Rows are points. Each copy is the shape, with its points in the same order, turned, moved and blurred by noise. Is it also mirrored, or only turned?

Shape, 5 rows:
[[-57  25]
 [ -7  33]
 [ 45 -45]
 [ 78  27]
 [ -6 -41]]
Copy 1, 5 rows:
[[-48 -19]
 [-20  25]
 [ 64  22]
 [ 34  88]
 [ 28 -21]]
Copy 1 is: only turned
Copy 2:
[[-45  48]
 [-14  34]
 [ 29 -52]
 [ 79  11]
 [-16 -32]]
Copy 2 is: only turned
Copy 3, 5 rows:
[[ -5 -78]
 [ 25 -18]
 [-44  57]
 [ 34  54]
 [-52  10]]
Copy 3 is: mirrored
Copy 4 (5 x 2):
[[-46   8]
 [  0  31]
 [ 69 -31]
 [ 85  45]
 [ 21 -40]]
Copy 4 is: only turned

Shape (8 x 3):
[[-30  37 -66]
 [-61  40 -95]
 [  4 -36  15]
 [-26 -34  15]
 [-26 -19  72]
 [-15 -16  49]
 [  5 -15  40]
 [ 11  14  32]]
Copy 1:
[[  9  55 -55]
 [ -2  73 -90]
 [-21 -34   5]
 [-46 -20  -4]
 [-64 -15  50]
 [-46 -12  34]
 [-25 -18  35]
 [ -5   3  38]]
Copy 1 is: only turned
Copy 2 (8 x 3):
[[-46  22 -53]
 [-82  37 -72]
 [ 22   8  36]
 [ -8   6  53]
 [  8 -47  74]
 [  0 -26  53]
 [ 25 -21  34]
 [ 19 -36  24]]
Copy 2 is: mirrored
Copy 3 (8 x 3):
[[-38  37 -47]
 [-69  69 -73]
 [-10 -14  41]
 [-30 -25  31]
 [-20 -81  30]
 [-18 -54  29]
 [  0 -46  27]
 [ 17 -37   0]]
Copy 3 is: mirrored

Shape (9 x 6):
[[-31   7  -2 -58 -17   5]
 [-21 -25   3 -16  -6 -10]
 [  2   4 -23 -21  34 -17]
 [ 31  31  43  56   8 -68]
 [ 12   5 -12   6 -23 -12]
 [ -4  21 -19  -3 -22  -5]
 [ 51   3 -15 -64  51  -8]
 [-10   5   3  -6 -12  30]
 [-21  26  34  31  25 -46]]
Copy 1 (9 x 6):
[[-26  11   2 -51 -25 -17]
 [-17 -31   4 -18 -12  -8]
 [  4  -1  -9 -16  33 -22]
 [ 18 -14  80  69  25 -15]
 [  5  -7   3  20 -20 -26]
 [-11  11   0  11 -19 -33]
 [ 59  19 -16 -43  38  -3]
 [-23   8 -13   3 -21   7]
 [-27 -12  59  29  36 -10]]
Copy 1 is: only turned
Copy 2:
[[-43   0 -44 -52  10 -12]
 [-35 -29 -14 -11  18 -19]
 [ 10   4 -14 -17  40 -28]
 [  7   2  95   3 -15 -27]
 [  1 -17   0  -9 -14  -3]
 [ -5   4 -17 -15 -13   1]
 [ 43 -11 -12 -67  61 -35]
 [-22 -12 -16 -22  15  28]
 [-29  23  56   8  16 -24]]
Copy 2 is: only turned

Shape (15 x 9):
[[ 44 -78 -15 -19 -33  -6  -4 -20 -19]
 [ -5 -19  41  22 -21  16  -1  43   3]
 [ 32 -60 -19   4 -54   1  16 -14  24]
 [  4 -59 -50 -11   4  44 -31 -48  61]
 [ 14 -54 -43 -32  95 -20 -12  -4  34]
 [ 10  38  -3 -29 -27   5 -23  -3  31]
 [ 15 -41 -12   8  17  15  42 -19  17]
 [-48 -69  -8   6  -8  -1  20 -37  32]
 [-50   4   3  22  31  20  11   9  12]
 [-61  17  16  31  28  -4 -34 -46  22]
 [-33 -14  17  -1 -12 -32 -14  -8  38]
 [ 20  24 -46 -28 -10  20 -14 -29 -32]
 [-26 -26 -52 -19   2  13  20  43 -44]
 [-48  -7  77 -22   1 -25   4  10  15]
 [-40  -1 -17  -5   8 -38 -20 -38  30]]
Copy 1:
[[ 80 -57 -17   8 -48  -3 -51  -5 -11]
 [ 12 -38  43  11 -34  25  23  23  11]
 [ 66 -45 -32  -9 -60   2 -11  -1  28]
 [ 36 -16 -42 -44 -19  34 -54 -64  36]
 [ 84  18   8 -48  57   7 -42 -39 -14]
 [-15  -5  -6 -21 -17 -20 -35  34  38]
 [ 54 -43 -29 -17   6   7  15 -18   3]
 [ 36 -23 -13 -30 -42 -10  19 -70  -2]
 [-14   3  11 -10  12  16  36 -21 -10]
 [-34  16  17  17  10 -23   7 -63  20]
 [ 17   5  30 -17 -33 -33   4 -22  25]
 [ -6 -12 -54  11  -1 -10 -58  24 -18]
 [ 28   5 -18 -12 -24  28  -1  27 -73]
 [ -7 -34  73 -23 -18 -46  27  -6  -1]
 [ 10  29  -2 -11 -13 -45 -12 -38  14]]
Copy 1 is: mirrored
Copy 2 (15 x 9):
[[ 40 -79  44   9  -9  24 -56  -9  -3]
 [ -8  10  28  39  -4  52  -3  30 -15]
 [ 32 -66  35  19 -45  44 -30   4  26]
 [ 16 -45  -1 -36  -3  81 -53 -36  77]
 [ 64 -31 -13 -49  74  27 -10  -2  60]
 [ 13  25 -18  -7 -50  20 -32 -11  10]
 [ 35 -40  32  -9  -1  48  19 -15  25]
 [-14 -43  69 -25   0  39  -4   1  65]
 [-26  18  11 -13  19  36  37  -3  22]
 [-37  44  34  -7  15  12   3 -52  60]
 [ -6  14  33   1 -13   4 -24  17  54]
 [  8 -30 -34 -20 -27   5 -21 -56 -13]
 [-26 -69 -19 -24  14  14  12  25 -24]
 [ -6  49  70 -18   1  -1  -8  33   3]
 [-11   7  21 -18  -4 -14 -17 -19  66]]
Copy 2 is: only turned
Copy 3:
[[ 43 -71   3 -32 -16  -1 -26 -16  23]
 [-24 -24   8 -12 -23  36 -23  55 -12]
 [ 59 -54  -7 -21 -44   8 -13   1  38]
 [ 35   0 -32 -23  -5  63 -11 -56  68]
 [  8 -28 -42 -11  89  18  21 -19  68]
 [ 29  49   4 -33  -7  -4  -9  15   3]
 [ 19 -38  -1  -7  -8  28  44  -1  38]
 [-26 -27 -11  21 -43   7   2 -30  66]
 [-42  13 -14   6  -3  31  27  20  -1]
 [-24  44 -16  56   1  26  -1 -22  -2]
 [-11   9  -8  20  -6 -12 -28  18  28]
 [ 34  14 -27 -41   1 -10  18 -39 -30]
 [-33 -47 -58 -60  -9  -2  33   9 -10]
 [-54  15  41  20   5 -19 -22  34  16]
 [  1  29 -35  24   2 -15  -3 -21  30]]
Copy 3 is: only turned
Copy 4, 15 rows:
[[ 48 -62 -58  -2 -10  -7   0 -29  -9]
 [ -3 -26   4  66 -32  26  -1  -3  33]
 [ 18 -56 -57 -13 -23  29  24  -2  19]
 [ 14 -53 -53 -42  57  51 -32  -3  48]
 [ 66  20 -45   2  86 -19 -15   0  57]
 [-20  28 -36  -6 -32  36 -45  -5  28]
 [ 18 -19 -16  -8  28  20  36 -16  22]
 [-24 -64 -29 -14  35 -11  20   9  54]
 [-31   6  17  36  39  18  -1  18  34]
 [-38  -7  38 -11  30  -5 -47  40  41]
 [-22 -13 -18   6 -14 -11 -16  25  58]
 [ -5  16 -38 -14  13  24 -37 -15 -44]
 [-15  -5 -60  64  45   4  15  -4 -28]
 [-42   0  14  41 -28 -36 -12 -17  70]
 [-25   0 -25 -21  17 -21 -29  37  40]]
Copy 4 is: mirrored

Shape:
[[ 54  24  45 -23  20  22 -20 -12  40 -16 -43   9]
 [ -2  25 -17  34  17   4  12 -33 -30   8 -42  34]
 [ 31  13 -18 -52 -12  31  36 -47  -4   7 -35   2]
 [ 26  27   4  33  -4 -29  43   3 -33 -28 -19  35]
 [  1   5   5  22 -16  35 -16  22  45  28 -29  11]
 [ -8  30  32 -22 -25 -10   1   0  -4  32 -46 -20]
 [-24  -9  40  -8 -30 -33 -31 -19   7  23  40  42]
 [ 39  30  30   9 -51 -35  -4 -52  32  18   7 -28]
 [  3  37   8 -24  33 -16  20   9   5 -37  16  16]
 [-12  33  48  24 -28  15  23 -44  -5 -51 -41  47]
 [ 30  35  32 -21  12  23  -7 -27  12 -45   1 -24]
 [-10 -44 -14  23  23 -43 -14 -31  20   5 -11  30]
 [ -3 -30 -27  30  14   7 -35  16  16 -45  36 -14]
 [-18 -14  37  24  30 -15  23 -38   2  32 -12 -17]
 [-18   3 -23 -25  -4 -32  -5 -25  23   5  31  -5]]
Copy 1, 15 rows:
[[ 42  29  11 -47  34  15  10 -36  19 -53   6   8]
 [-11  23  17  34 -29  40 -18 -60 -20 -33   0 -10]
 [  4  57 -38 -18 -41  51  37 -43  23 -36   1  16]
 [-21  21   5  44 -18 -11 -13 -32 -32 -76   4  12]
 [ 42  20  11  15   4  32 -17   9  29 -10 -36   0]
 [ -1  71  35 -21 -26  10  -3   3  11 -27 -14  10]
 [-32 -25  39 -22 -37 -12 -19  -7  26  19   8  36]
 [ 27  13  49  -9 -61 -22  26   2  51 -55  25  16]
 [-38  21 -11  -4  18  10 -13  -2  -6 -41  46  12]
 [-24  -8  34 -14 -24  56 -12 -32 -14 -95 -21  35]
 [ 15  15  -1 -44   0  25  24   2  -7 -65  43   7]
 [-40 -25  13  12 -19 -10  -2 -41  42  -7  -9 -50]
 [ -5 -45 -26   8  -5  11   0  33  -3 -16  20 -57]
 [-30  31  63  11  -2  13  45 -12  17 -15   6 -24]
 [-34   9  -8  -2 -31   8  -1   4  45  -3  38   0]]
Copy 1 is: only turned
Copy 2, 15 rows:
[[ 52 -14  26  43 -16  62 -24 -49  33  18  10  11]
 [-48  -1   4  55  15   6  17 -30   5   9   8  37]
 [ -8   2  38  60 -37  19   5   1   9  45  59  -9]
 [ -6  15  18  47  -5 -33  30 -29  41  -6   1  50]
 [ 18 -19   7  22  -6  52  23 -21   3  37 -44 -10]
 [ 12 -11  38  27   7  -2   1 -74 -21  49  10 -27]
 [-12 -33 -29 -37 -30 -10  -7 -50   0   2   2 -20]
 [ 22 -30  -7  44 -32   5  32 -69  24 -21  40 -55]
 [  8  33  24  -9   3  -1 -10 -14  56   1  26  18]
 [-39 -37  63  38 -31   7  11 -60  45  -5 -16  34]
 [ 31  10  51  19 -13  48  -4 -37  33 -32  42  -6]
 [-22 -34 -41  26  24  -7 -39   1  16 -15 -11   1]
 [ 11  26  -3   1   5  26 -13  26   3 -64 -33  -9]
 [ -4 -55   8  16  50   0   3 -28  -9   1  29   8]
 [-12  -2 -18  -2   1   0 -12   3  17  -3  24 -53]]
Copy 2 is: mirrored
